Each row is a point. The window is the flat piece filled in between its corners: a triangle in 3 columns, a solid with four corners in 4, and so on. A path goes straight from each point to the next, and from the last back to the first. After which points does the path pass through the window?

Window, 4 rows:
| -.26 | -.07 | -.17 | -.11 |
| -.50 | -.38 |  .67 |  .22 |
|  .23 | -.16 |  .17 |  .14 |
|  .31 |  .62 | -.46 |  .09 |
Path:
(1): | -.18 |  .16 | -.28 |  .21 |
(2): | -.19 |  .28 |  .18 | -.46 |
(3): | -.37 | -.28 |  .64 | -.10 |
(4): | -.48 | -.32 |  .25 |  .61 |
(5): |  .07 | -.47 |  .05 |  .41 |
(6): | -.08 | -.23 |  .34 | -.07 |
(7): | -.44 | -.43 |  .94 | -.26 |
(8): | -.68 | -.70 |  .67 |  .33 |
Through the window after points: 3

Window:
|  .58 | -.33 | -.50 | -.31 |  .50 |  .15 |  .05 |  .32 |
| -.10 | -.13 | -.16 |  .38 |  .03 |  .37 | -.50 | -.60 |
|  .27 |  .17 | -.49 |  .24 | -.01 | -.56 | -.43 | -.08 |
| -.60 |  .03 |  .25 | -.30 |  .11 | -.53 |  .33 |  .21 |
| -.37 | -.64 |  .50 | -.17 | -.32 |  .10 |  .38 |  .32 |
|  .01 |  .13 |  .38 | -.11 | -.30 |  .13 | -.10 |  .24 |
|  .37 |  .19 | -.42 | -.70 | -.33 | -.36 | -.94 |  .57 |
| -.19 | -.14 | -.19 | -.06 | -.18 |  .18 |  .37 | -.14 |
Path:
(1): | -.27 | -.17 | -.11 |  .20 | -.01 |  .21 | -.26 |  .02 |
(2): | -.31 | -.18 | -.07 |  .33 | -.06 |  .21 | -.04 |  .06 |
(3): |  .41 |  .11 |  .33 | -.27 |  .04 |  .09 | -.20 | -.71 |
(4): |  .26 | -.34 |  .29 | -.15 | -.18 | -.08 |  .36 | -.20 |
(5): | -.22 | -.35 | -.05 | -.15 | -.04 |  .16 |  .10 |  .31 |
(6): | -.25 |  .13 | -.54 |  .27 | -.08 |  .03 | -.18 |  .22 |
(7): |  .32 |  .09 |  .15 | -.36 |  .03 | -.23 | -.19 | -.40 |
(8): |  .15 | -.16 |  .14 | -.19 | -.14 | -.07 | -.17 | -.52 |
Through the window after points: 4, 8

Window:
| -.09 |  .42 |  .01 |  .24 |  .16 | -.44 | -.19 |  .11 | -.44 |
|  .00 |  .00 | -.73 |  .36 |  .19 |  .10 | -.31 |  .04 | -.13 |
| -.64 | -.05 | -.16 | -.27 | -.47 |  .23 |  .16 |  .18 | -.40 |
| -.55 | -.05 | -.32 | -.29 |  .33 |  .43 |  .50 |  .04 | -.13 |
|  .00 | -.33 | -.06 |  .10 |  .60 |  .57 | -.81 |  .28 | -.51 |
| -.06 |  .54 | -.15 | -.75 | -.45 | -.45 | -.18 |  .13 | -.16 |
| -.54 |  .94 | -.02 | -.55 | -.55 |  .15 |  .15 | -.01 | -.13 |
|  .28 | -.12 |  .45 |  .52 |  .47 | -.12 | -.66 | -.43 |  .07 |
|  .43 |  .01 |  .37 |  .10 |  .07 |  .43 | -.17 |  .29 | -.16 |
Path:
(1): | -.44 |  .10 |  .00 |  .50 |  .44 | -.02 | -.24 |  .39 |  .19 |
(2): | -.06 |  .05 |  .06 |  .21 |  .34 |  .07 | -.55 |  .59 | -.07 |
(3): |  .10 | -.14 | -.03 |  .12 |  .25 |  .06 | -.26 | -.11 | -.43 |
(4): | -.12 |  .51 | -.08 | -.13 | -.07 | -.05 | -.02 | -.07 | -.46 |
(5): | -.31 |  .45 |  .05 | -.09 | -.12 | -.19 | -.19 |  .17 | -.04 |
(6): | -.59 | -.23 |  .23 |  .02 | -.14 |  .32 | -.44 |  .61 |  .12 |
(7): |  .30 |  .10 | -.14 | -.18 |  .05 |  .35 | -.06 | -.07 | -.42 |
(8): | -.01 |  .53 | -.05 | -.16 | -.10 |  .23 |  .04 | -.24 | -.56 |
(9): | -.21 |  .27 |  .13 | -.13 | -.15 |  .05 | -.19 |  .32 |  .16 |
(10): | -.29 |  .25 |  .05 | -.10 |  .13 |  .17 | -.08 |  .47 |  .22 |
(11): | -.13 |  .33 | -.23 | -.44 | -.39 |  .10 | -.33 | -.32 | -.84 |
(12): | -.24 | -.12 | -.04 | -.07 | -.12 |  .40 | -.14 | -.21 | -.55 |
(13): | -.60 |  .23 | -.35 | -.25 | -.19 | -.24 |  .01 |  .88 |  .13 |
(14): | -.04 |  .09 |  .27 |  .10 |  .15 |  .35 | -.22 |  .46 |  .08 |
(15): |  .40 | -.07 |  .03 | -.06 |  .10 |  .34 | -.20 | -.07 | -.55 |
(16): | -.02 |  .07 | -.29 | -.29 |  .08 |  .22 | -.04 | -.10 | -.54 |
Through the window after points: 4, 8, 10, 12, 14, 16
